Each row of a before or after table is a point. One or more steps were done to the points. Then noise was added and the rows were shuffled. The steps act on columns, c1 being the first. What was done? A step turns or swaps two columns, mirrors them in a line or flattens them onto one, adds a multiple of one to another, or multiplies or shifts one. Angles are multiples of 10 degrees, from the lower column toward the higher: turns from -170 to 170, lines from 10 to 170 but not 90. Use the fewest steps. Two steps may share a column if one is a turn and the other turns, adds or multiplies; they go together, in the order done. Otherwise the lowest column goes first.

Before (12 x 2)
14; 10
9; 40
-23; 16
-18; 14
42; 0
-24; -25
8; -24
41; 7
39; 60
27; 8
-41; -1
-28; 35
After (12 x 2)
-28; 70
15; 19
-42; -3
-24; -51
28; 16
-23; 32
43; 0
40; 121
40; 13
8; -50
-17; 29
9; 79
Steps: multiply c2 by 2

Before (12 x 3)
25; -19; 20
61; 40; -49
-25; 36; 81
-36; 46; 51
-29; 44; 51
10; 56; -53
20; -19; 10
-13; 17; 58
-13; -3; 50
-8; -13; 17
6; 32; -68
32; -36; 31
After (12 x 3)
-12; -17; 50
25; 18; 38
-33; -45; 26
33; 35; 54
-12; 3; 41
-10; 14; 11
-24; -38; 63
62; -41; -5
7; -32; -66
11; -58; -46
-28; -44; 32
19; 19; 25
Steps: add 0.7 times c1 to c3; multiply c2 by -1

Before (10 x 6)
-7; 18; 45; 14; -48; 22
-1; 37; 65; 37; 34; 30
-37; -23; 53; 0; 15; -29
-41; 41; 41; -49; -11; 41
-60; 36; 42; 35; 22; -28
-54; -65; -34; 0; -32; -31
1; 2; 5; 17; 20; -52
40; 52; 26; -34; -29; -12
-59; -69; -52; -14; -11; 15
62; 46; -21; -35; 20; -25
After (10 x 6)
2; 4; 19; 16; 5; -53
-59; -68; -14; -14; -53; 15
-62; 38; 20; 34; 41; -27
-4; 16; -45; 15; 46; 20
-36; -22; 13; 2; 56; -31
-1; 37; 34; 35; 66; 31
63; 44; 21; -35; -20; -25
40; 51; -29; -35; 25; -13
-40; 39; -10; -48; 38; 41
-52; -66; -31; -1; -34; -29
Steps: swap c3 and c5

Before (11 x 8)
-7; 1; 60; -42; -36; 32; 30; 20
-2; 2; -18; 11; 3; -30; -3; -37
54; -14; 8; -37; -17; 54; -8; 18
20; -54; 46; -21; -31; 29; -5; -1
26; -48; -4; -45; 18; -6; 19; 33
-33; -15; 54; -11; -39; 67; 0; 63
34; -15; 12; -7; -36; -14; 30; 47
12; -35; 61; 30; -56; 93; 70; -62
42; -44; 64; -3; -59; 56; 13; -22
4; 30; 26; 24; 57; -50; 4; -5
41; -28; -13; 7; 32; -34; 4; 29
After (11 x 8)
11; -11; 62; 10; -55; 94; 108; 69
41; 42; -13; 2; 30; -37; 34; -7
-8; 10; 63; -14; -40; 32; 31; -18
26; 60; -4; -15; 18; -3; 65; 4
-1; -25; -18; 4; 2; -32; -6; 22
24; 44; 45; -6; -29; 26; 48; 34
42; 17; 63; 0; -59; 58; 61; 43
3; -26; 24; 10; 62; -48; -24; -18
-31; 51; 51; -7; -36; 67; 15; -37
53; 21; 10; -17; -15; 55; 7; 0
33; 42; 10; -3; -36; -14; 46; -26
Steps: add -1 times c2 to c7; turn c2 and c8 by -140 degrees; multiply c4 by 0.4

Before (9 x 11)
-23; 21; -63; -20; 121; -9; 2; 64; 45; -24; -26
-19; -13; 20; -41; 22; 33; -12; 1; -13; 9; -20
25; 5; 29; 3; 8; 27; -37; 4; -22; -2; 19
10; 39; -9; -7; 16; -37; 6; -55; 25; -27; 2
7; 18; 1; 15; 15; -19; -11; -7; -58; 3; -5
-2; -41; 19; -6; 20; 4; -7; -16; -16; -26; 13
9; 28; -44; -4; 2; 37; 12; 29; -27; 28; 13
-2; -2; 30; -4; 4; 15; 15; 25; 19; 8; -7
-6; 52; 35; -19; 17; -55; 24; -65; 11; -34; 51
After (9 x 11)
-6; -41; -1; -5; 39; -2; -21; -8; -17; -28; 5
22; 10; -25; 5; 39; 8; -43; -30; -24; -1; 16
-22; 24; -16; -18; 84; 48; 57; 35; 51; -29; -17
6; 29; -2; -4; -29; 32; 47; -27; -25; 27; 11
-5; -2; 27; -1; 19; 29; -23; -4; 21; 6; -5
9; 16; -11; 14; 22; -19; -9; 18; -61; -1; -5
11; 40; 0; -5; 7; -79; 12; 17; 31; -31; 6
-7; 57; 40; -23; 34; -99; -25; 30; 8; -35; 36
-16; -10; -10; -44; 38; 16; -21; -32; -9; 12; -12
Steps: turn c6 and c8 by -70 degrees; add -0.3 times c2 to c6; turn c3 and c7 by -70 degrees; add -0.7 times c7 to c5; multiply c11 by 0.7

Before (14 x 14)
-27; 50; 93; 33; 29; -24; 25; 36; -18; 19; -32; 28; 11; 46
-19; -15; 31; -61; -15; 41; 8; 60; 12; 31; -27; -21; 12; -9
-45; -2; 53; 35; 5; -20; -13; 43; -1; -39; 30; -40; -47; 26
30; -27; 18; -49; 4; 66; 47; 29; -27; -18; -30; 26; -12; 5
27; 5; 13; 45; -8; 73; -8; 21; 0; 19; -54; 7; -11; -52
-2; 30; 14; 21; -35; -11; -10; 7; -31; 59; -8; 44; 26; -62
-32; 7; 57; 49; -35; -4; 35; 59; 17; -47; -31; -47; 42; 0
-9; -7; 49; 40; 24; -24; 53; -23; 26; -8; -47; -39; -44; -39
50; 6; 41; -41; -37; -23; -10; 50; -25; 64; 31; -50; -13; 33
-30; 64; 93; -55; 8; 36; -3; -41; 9; 57; 18; -17; 42; -43
-7; -18; -1; -46; -22; 4; -6; -37; -46; 11; -58; -12; -5; -18
65; -48; 14; 22; 56; -12; -13; 44; -73; 64; -25; 4; 5; -43
10; 2; 81; -58; -29; 21; -33; 34; 23; -4; -4; -30; 4; -51
12; -15; 68; -21; 1; 54; 14; -11; 12; 63; -14; 54; 33; 45
After (14 x 14)
-29; 68; 90; -54; 9; 36; -3; -43; 7; 54; 18; 20; 40; -45
-18; 20; 41; -40; -37; -23; -12; 48; -25; 64; 31; -67; -16; 35
36; 47; 13; 17; -35; -13; -7; 9; -33; 57; -9; 21; 26; -62
-20; 54; 79; -59; -26; 26; -34; 36; 23; -7; 0; -22; 5; -50
20; 18; 11; 44; -11; 71; -10; 21; 4; 20; -54; -18; -12; -50
49; -36; 66; -21; 0; 51; 12; -10; 12; 61; -16; 19; 38; 42
-58; 19; 55; 36; 6; -20; -14; 47; 0; -41; 29; 21; -50; 27
39; -99; 14; -50; 3; 66; 48; 27; -26; -18; -25; -12; -11; 3
-57; -46; 58; 45; -34; -2; 39; 58; 16; -49; -33; 4; 44; 2
12; 9; 91; 32; 30; -27; 24; 33; -15; 20; -31; 36; 10; 48
-16; -8; 1; -45; -25; 2; -6; -38; -46; 10; -56; 3; -6; -14
-26; -25; 30; -61; -13; 41; 10; 60; 11; 31; -27; 7; 14; -6
-40; -86; 46; 43; 27; -23; 53; -26; 26; -8; -45; -10; -43; -37
33; -29; 16; 24; 57; -13; -10; 45; -73; 61; -24; -54; 5; -42
Steps: turn c1 and c12 by -60 degrees; add -1.5 times c7 to c2
